Each row of a before or after table is a point. The points were changed in one or more steps. Then noise was added and the rows were shuffled. The steps act on columns, c1 being the first. What was done? A step turns or swaps two columns, mirrors them in a line or flattens them onto one, adds a multiple of one to another, or multiplies or shifts one. Angles are multiples of 10 degrees, from the lower column toward the higher: turns from -170 to 170, lines from 10 to 170 but not 90. Use the fewest steps. Two steps may share a column if one is a turn and the other turns, adds or multiplies; they go together, in the order done. Otherwise the lowest column goes first.

Before:
[[  6 -24]
 [  2 -48]
 [ -1  -2]
 [  4  -4]
 [ -3  -3]
 [ -2  -1]
 [  3 -10]
 [-12  -2]
 [  5  -2]
 [ -6 -24]
 [ -4  -7]
 [  7  -8]]
After:
[[-22  -6]
 [-23 -15]
 [-15  -3]
 [-17 -20]
 [-22  -4]
 [-22  -2]
 [-18 -97]
 [-14 -49]
 [-32  -4]
 [-13 -16]
 [-27 -48]
 [-16  -9]]
Steps: shift c1 by -20; multiply c2 by 2

Before (13 x 3):
[[ -5 -47  43]
 [ 22 -21 -28]
 [ 55   2  21]
 [ 18  35 -32]
 [ 51  -4  31]
 [ 21  19 -28]
 [  8 -29  25]
 [ 14 -25  31]
 [ 12 -28  -1]
 [ 21  25 -36]
 [ 58  22  19]
 [ 22 -24 -18]
 [  6 -20 -16]]
After:
[[ 45  27  20]
 [ 16 -13 -16]
 [ 25 -19  -4]
 [ 48  23  31]
 [ 18 -44  45]
 [  8  27 -26]
 [ -3  39 -30]
 [ 39  50  21]
 [ 30  -9 -29]
 [ 22 -22  23]
 [  5  32 -39]
 [ 26 -14  29]
 [ 30 -10 -19]]
Steps: turn c1 and c2 by 30 degrees

Before (13 x 6):
[[  5   8   1   5  20   5]
 [-20   9  -3   8  -9  24]
 [  9 -44 -25 -20  -9  47]
 [ 34 -29 -37 -37 -39   8]
 [-40  -4  11  43   9  -1]
 [ 64 -15 -49  10 -51 -32]
 [-10  27  -6  12   4 -11]
 [-16   8  28   2  21 -20]
 [  4  36  -9  45  43 -15]
 [ 74 -55 -56 -12 -52  -7]
 [ -2  10  16  25  28 -42]
 [  5  -4  34  23   2  41]
 [  9   2  10  -1 -26  38]]
After, 13 rows:
[[ 65  15 -47  50 -15 -32]
 [ -2 -12  17 -12  37 -43]
 [  6  -8   1 -12  14   5]
 [-18 -10  -3  10   2  25]
 [  6   5  35   8  22  40]
 [-17 -10  29 -16  12 -18]
 [ 73  56 -56  39 -38  -6]
 [  7  -2  10  19 -15  40]
 [ 34  31 -37  16 -49  10]
 [ 10  45 -24   0 -21  45]
 [  3 -38  -7 -15  61 -15]
 [-11 -28  -5   4  13 -10]
 [-38   4  12  15  42  -2]]
Steps: multiply c2 by -1; turn c4 and c5 by 60 degrees

Before, 9 rows:
[[ 27 -23  16  23 -13 -44   3  16]
 [ 24   9  12   5   0 -15 -76  10]
 [ 36  27 -62  31  -6  -8  37 -15]
 [ 46  19 -35  38 -50  17 -21 -12]
 [  9 -27   3  -4  33 -13  -1 -39]
 [ 32 -49  14  13  48   1  24  54]
 [-17 -32 -21  -5   6  -4 -40  10]
 [ 68 -32   6  -6   2 -31  -4  30]
 [-17  16 -10 -16 -21  11 -27 -11]]
After:
[[-69   9   8  -9   5 -31  34  17]
 [ 18 -16 -23  -5   6  -6  53   5]
 [-45 -28 -35  36 -47  16 -32  -5]
 [-38  20 -64  31  -9  -5 -65 -11]
 [-13   7   0  -2  34 -16  25 -23]
 [-30  46  16  15  53  -5  19  44]
 [-25  16  16  23 -18 -40   6  18]
 [-26 -69  14   2   0 -16  24   4]
 [ 21 -34 -14  -7 -21  13  10  -7]]
Steps: multiply c1 by -1; turn c2 and c7 by -120 degrees; add -0.7 times c4 to c7; multiply c8 by 0.7
